Each row is a point. Each copy is the shape, with its points in the same order, stretched, turned, moved and blurred by noise. Some copies are also mirrored. Which?

Shape (8 x 3):
[[-39   9 -30]
 [ -2  39 -16]
 [  2 -18  11]
 [  3   6  35]
 [ -9  34  32]
 [ -4 -16  31]
 [-36  22  20]
 [  0  36  33]]
Copy 1:
[[-29 -76 -11]
 [ 31 -43 -22]
 [-10   4  -8]
 [ 20  19 -39]
 [ 39  -4 -55]
 [ -6  18 -22]
 [  9 -35 -49]
 [ 45   1 -52]]
Copy 1 is: only turned
Copy 2 (8 x 3):
[[-50 -53 -14]
 [-41 -20  24]
 [ 35  -4  -6]
 [ 19  42   2]
 [-24  49   9]
 [ 34  27 -12]
 [-43  29 -14]
 [-17  51  16]]
Copy 2 is: mirrored
Copy 3:
[[-14  52  -3]
 [-19  25  57]
 [ 13 -27  -8]
 [-22 -48  14]
 [-53 -30  33]
 [ -4 -45 -15]
 [-58  -5  -1]
 [-46 -37  42]]
Copy 3 is: only turned

Shape:
[[ -6 -47 -24 -26]
 [ -4  18   6  17]
 [  3   8  17  16]
 [-71 -46 -32  -5]
 [ 40 -25  -4 -25]
 [ -4   5   7 -45]
 [-61 -30  10 -12]
 [ 46  46  13  11]
 [ -5 -18  39 -40]
 [ 11 -16  16 -60]]
Copy 1, 10 rows:
[[-24   4  -5 -35]
 [ -9  -2   4  27]
 [-26   1   8  30]
 [ 18  49  -6 -36]
 [-51 -11  -1 -11]
 [-20 -19  28  -4]
 [ -5  34  21 -16]
 [-25 -35   0  47]
 [-44  10  50  -6]
 [-45 -11  37 -22]]
Copy 1 is: only turned
Copy 2 (10 x 4):
[[ -5  32  61 -13]
 [-11 -28  -2  11]
 [ 13 -11  -9  14]
 [  8  10 101  17]
 [  4  38  14 -18]
 [ 16 -21  20 -11]
 [ 33   3  48  28]
 [-21 -37 -41  -8]
 [ 47   9   1   2]
 [ 35  12  10 -40]]
Copy 2 is: mirrored
Copy 3, 10 rows:
[[ 11 -59  41  37]
 [-14  -5 -34   2]
 [-12  -6 -36  18]
 [-30 -93  33  33]
 [ 23 -19  15  27]
 [ 29 -47   2  -3]
 [-15 -91  -2  40]
 [  4  37 -50 -23]
 [ 32 -64 -13  40]
 [ 50 -55  16  23]]
Copy 3 is: mirrored

Shape (13 x 8):
[[ 21   0  27  -3  -2   5  27  -5]
 [ 23 -19  -6  -3  64   6 -60 -13]
 [ 34 -14 -12  39  42 -11 -33 -13]
 [ 29 -37   6  -7 -22  37  14  -5]
 [ 31 -14  30 -12 -28 -10   5 -63]
 [  9  -1 -31   4  -1   0  23 -26]
 [  9 -13 -23  -9  -6 -30  26  -6]
 [ 21  -8 -11   8 -41 -14  19   3]
 [  7 -68 -23  30  30 -19  16  14]
 [ -3 -25  29   3 -37  10  30   2]
 [ 27  -6 -26 -13  32 -22 -49  15]
 [-74 -21  23  -3 -19 -31 -17  17]
 [-99 -51  16  37  -3 -21 -42  18]]
Copy 1:
[[-31  13  -6 -33  34 -32  17 -41]
 [-49 -20 -23  33 -16  23  61 -23]
 [-52   0 -43   5  -8  22  63 -10]
 [-37 -11  11 -39   7 -82  37 -34]
 [-78   9  28 -52 -16 -51  19 -57]
 [-53  15  -9  17  -9 -43  12  -6]
 [-52  -1 -12  -9  -1 -39   0   0]
 [-44   4 -21 -36  -8 -48  12  -8]
 [-49 -29  -4 -35  27 -32  31  18]
 [  5   3  29 -53  20 -56  -1 -21]
 [-48 -25 -59  29 -34   4  26  -8]
 [ 44  -7  54 -22  -5   5 -42  16]
 [ 60 -20  67 -29 -17  21 -28  49]]
Copy 1 is: mirrored
Copy 2 (13 x 8):
[[-31  -8  -2 -27 -46 -14 -22 -13]
 [  9  67  -6  34  16  38 -23 -13]
 [ 16  24 -21  20   3  39   7 -30]
 [  5   2  -2  25 -90 -27 -26   9]
 [ -1  52 -18 -44 -82  -9  -2  31]
 [ 20  -3  13  -5 -46  -9  33 -20]
 [ 25   0 -13  -9 -26 -36  46 -15]
 [  7 -28 -21  -9 -62 -19  35  10]
 [ 47 -17 -14  34 -14  -4 -13 -29]
 [-10 -40   1 -18 -67 -16 -28  23]
 [ 15  31 -28  23  16   3  33 -16]
 [  6 -44  -6 -21  34  56 -26  61]
 [ 33 -67  -2   7  46 102 -54  76]]
Copy 2 is: only turned
Copy 3 (13 x 8):
[[ 11   3  -4 -15 -20  14 -20 -18]
 [  1 -35 -16  60  -4  48 -38  30]
 [ -7 -37  22  63 -16  24 -46   5]
 [ -2 -38 -20 -25  18  17 -28 -29]
 [ 64 -27  36 -36 -20   9 -21  -3]
 [  3 -22   7  16 -37 -32  13   0]
 [ 20  -1  14  20 -17 -35  33 -18]
 [  4 -20  37  -4   7 -22  16 -25]
 [  0  -7 -19  59  13 -25 -28 -49]
 [ 13   3   2 -35  20 -14 -20 -29]
 [ -4 -27  13  60   8  25  15  17]
 [ 28  43  21   6  51 -55  14  22]
 [ 10  30  15  37  77 -68 -29  28]]
Copy 3 is: only turned

Shape (12 x 9):
[[-27 -13 -19  -7  22  43  55   9  -8]
 [ 13  37 -21 -39 -11 -47  18  38 -24]
 [-30 -21   2 -32  59  36 -25 -57  -9]
 [-20  25  17 -30 -23 -29  -3  17 -32]
 [-21  30  54  -2 -22  10  32 -37  -4]
 [ 22 -14  56  24  -6 -23 -17  39 -28]
 [-21   0 -18 -38  -9  38 -30  16  -6]
 [ 48 -21 -27  -5  20   8   2 -33  -8]
 [  0  49  -4  36  -2  18  51  36  22]
 [-39 -44  24  -5 -17 -19 -13  23  18]
 [ 41  36 -21  46   3 -17  19 -19 -44]
 [ -9 -36   1  -9  -8 -18  -2 -12  -4]]
Copy 1, 12 rows:
[[-33  17  -6 -23  80 -61 -17  23  60]
 [ -1  22  37 -28 -55 -57  -1 -50  -8]
 [ 27   6 -34  11  48 -88  23  59  -1]
 [  8  12 -27 -10 -13 -41 -27 -51 -26]
 [-15  50 -22  16  68 -34 -59  21 -38]
 [-43 -12 -39 -57   5  46  -7 -24 -58]
 [ 47  10 -24   0  40 -20   1 -28  23]
 [  8  -1  45 -32  -7  -7  29  72   0]
 [-85  76  37  16  50   7 -30   4  23]
 [-20 -44 -29  23  46   6  -4 -57 -17]
 [-61  44  10 -37 -62  20 -28  72   0]
 [  4 -29   2   3  14 -19  -7  -5 -13]]
Copy 1 is: mirrored
Copy 2 (12 x 9):
[[-12 -46  37  55   6  26  -6  -8  38]
 [ 25  23  -1 -34  31  28   4 -22  22]
 [ 33   7 -48  40  31 -30  -9  20  58]
 [ 37  49 -12 -35   6  16  12  -6  46]
 [-12  20  22  13   3 -38  22  10  40]
 [-18  -8   6 -60 -30  22 -20  46  21]
 [ 32  31 -11  20   6  35 -19   8  42]
 [ -7 -16 -28  14  19 -28 -31 -13   5]
 [-80 -30  67  29   6  51   7   1  -7]
 [ 47   6 -23  -4 -25  18  23  42   8]
 [-78  -6  -4 -19   2   4 -21 -28  13]
 [ 35   6 -30   8  -6 -16  11   9  16]]
Copy 2 is: only turned
Copy 3 (12 x 9):
[[ 23  -1 -29 -79 -45   0 -24 -48 -34]
 [-26  40  21 -51   3  24  -1  50  -4]
 [ 70 -10 -56  -2 -57 -33  31 -31  13]
 [-20  21  15 -18  -4 -10   2  33 -22]
 [  3 -18 -14 -12  38 -29  23 -32 -22]
 [-31 -36  10  -1  -3  -2 -13  51 -15]
 [  0   5   8 -12 -71   2  20 -14  -4]
 [ 29  10 -48   7 -17  24  -9   1  17]
 [ -6 -33  42 -81  28  27  -9 -28  10]
 [-19  -9   8   0 -44 -44 -39  -3 -26]
 [ 40  -6  -7 -24  43  67  -2  35 -10]
 [ 16  15 -30   9 -32 -15 -23  -4 -21]]
Copy 3 is: only turned
Copy 4 (12 x 9):
[[ 14  21  49 -25  47  -9 -29   7   8]
 [-29  62  -4 -14 -31  28 -14  69  35]
 [ 34 -61  51 -12 -35  36 -34  -3 -18]
 [ -1  47 -11 -32 -37  50 -33  26  46]
 [ 54  32 -34 -42  10  18 -26   2 -10]
 [-50  34 -18  11 -51   7  33 -38  41]
 [-22 -24  15 -51 -14  48 -44   5  20]
 [-12 -42  27 -10 -10  -6  58  34 -21]
 [-20  33 -30  -5  50 -36  -3  10  10]
 [  5   9   7   2  19  59   3 -28  20]
 [-20 -10  -7 -10 -28 -42  63  36  42]
 [ 12  -8  23 -11   5  42  26   7  11]]
Copy 4 is: only turned

Shape (17 x 12):
[[-35  -7   3  16  21  47   7  11  13 -11 -17  -4]
 [-24 -27 -19   2  18 121 -18 -14  -5  27 -11 -15]
 [  9 -30 -25 -38  25  18   4  13  20 -19  72  31]
 [-33  24 -26 -13 -21   4   5 -12  24 -22 -15  33]
 [-35  -3 -10   3  23 -19 -25 -11 -53  -9   1 -18]
 [-24 -30 -32  28  20 -19 -10  -3  12  -6 -10  57]
 [ 12 -30  -5  20  10 -14  12  -3  14  13 -10  -2]
 [  4 -30  19  24 -51   8  -5  10 -35  13 -21 -14]
 [ -3 -25  25  19  -2   9   5 -58   2  12 -13  12]
 [ 30  63 -16   8 -23 -18   5  -1 -29  17 -19  -8]
 [-18  53 -22 -20  16 -10 -35  -2  18   4 -14  30]
 [-18  81  99 -24 -16 -18   1   7  20  57  53  60]
 [ 41 -21  15  24  -5   9   3  11  -5  -2 -24 -11]
 [-21 -19 -27  12  -2 -18 -26  10  19 -12  45  -3]
 [-34 -14 -31   8  -9  -7  15  11  -2  18   3 -12]
 [-32 -14 -17 -36  -3  16 -18  11  24  14  -1 -10]
 [ 51  16 -31  31 -10   2  -2   7  25 -15  -6 -17]]
Copy 1, 17 rows:
[[-19  -7  20   0   7  45 -12 -33  31  26  20 -35]
 [  8  20   2  26 -17  42   1 -46  98  32  75 -86]
 [  7 -59  -1  40 -43  15  50   8  14  27  24  15]
 [ 14 -12  13  30  25   4  27   0 -20  -2 -33 -23]
 [-32  24  -7   8  -4   2  37 -29  39  11   9   5]
 [ -7 -26  20  20  46  48  55  27  29 -22 -16  16]
 [-10 -29 -13 -18  22  19  13  11  23 -22  20   3]
 [  9   5 -41 -14  16   5   9   9  68   1 -21 -29]
 [-14   8 -38  12  15  60  21 -19  22 -13   6 -25]
 [ 41  23 -21  10   9 -34 -16  19  -8 -13  -1  14]
 [ 48  -5  18  20  16 -10  34 -15 -10  -9  -3  16]
 [ 70 -11 -63  48  27  26 -39 -59 -16  29 -42  81]
 [  7  -5 -24 -28   7  19   6  23  32  -4  24  -7]
 [  4 -33   8   4 -30   6  38   5  32 -43 -19  -2]
 [-17 -28 -11  12  26 -11   2 -16  28 -19   1 -18]
 [ 13 -28   0   2  14 -20  36 -39  28  -3   7 -36]
 [ 33 -17   8 -21 -28  -2   8  54  -3 -42  21  -7]]
Copy 1 is: only turned
Copy 2:
[[-23  -1   5 -12 -12  27   6  17 -35  20 -17   8]
 [-24 -37  35  42   2 -32  19 -23 -87  21 -24  16]
 [-11 -23 -10  79 -21  19 -11 -52   6 -15  31  28]
 [  9  -8 -27 -10 -23  28 -30   9 -25 -20  -1 -40]
 [-33  27 -25   8 -28 -29 -13 -19  29   4  -6 -28]
 [-44  -4  -1 -49 -22  11  -2 -39   2 -29  20 -12]
 [ -7   5 -13 -17  15  -9   4   1   4 -11  27  37]
 [  9  32   4 -19 -13  -9  41  -7 -19  28  16  16]
 [ 24 -11  30 -28  -3 -18  -1   1  23 -12   3  36]
 [ 14 -28 -41   6 -16 -28  12  16 -23  40  48  -5]
 [-12 -41 -31   8  12  33 -19 -13  -4   2  20 -59]
 [ 72 -79 -34  -6   4  95  27 -21  90 106 -22  47]
 [ -6   7  23  -8   8   2  36   8 -26  17  63  32]
 [-10  -1 -28  15 -18  25  20 -15  27 -26 -15  -6]
 [-13  18 -59  -7 -10 -21 -11   2  -8  -5 -21  14]
 [ -3   9 -38  35  25  17 -19 -18 -13 -15 -14 -22]
 [  1 -32  -1  15  -3   6  34  36 -40  -8  60  11]]
Copy 2 is: only turned
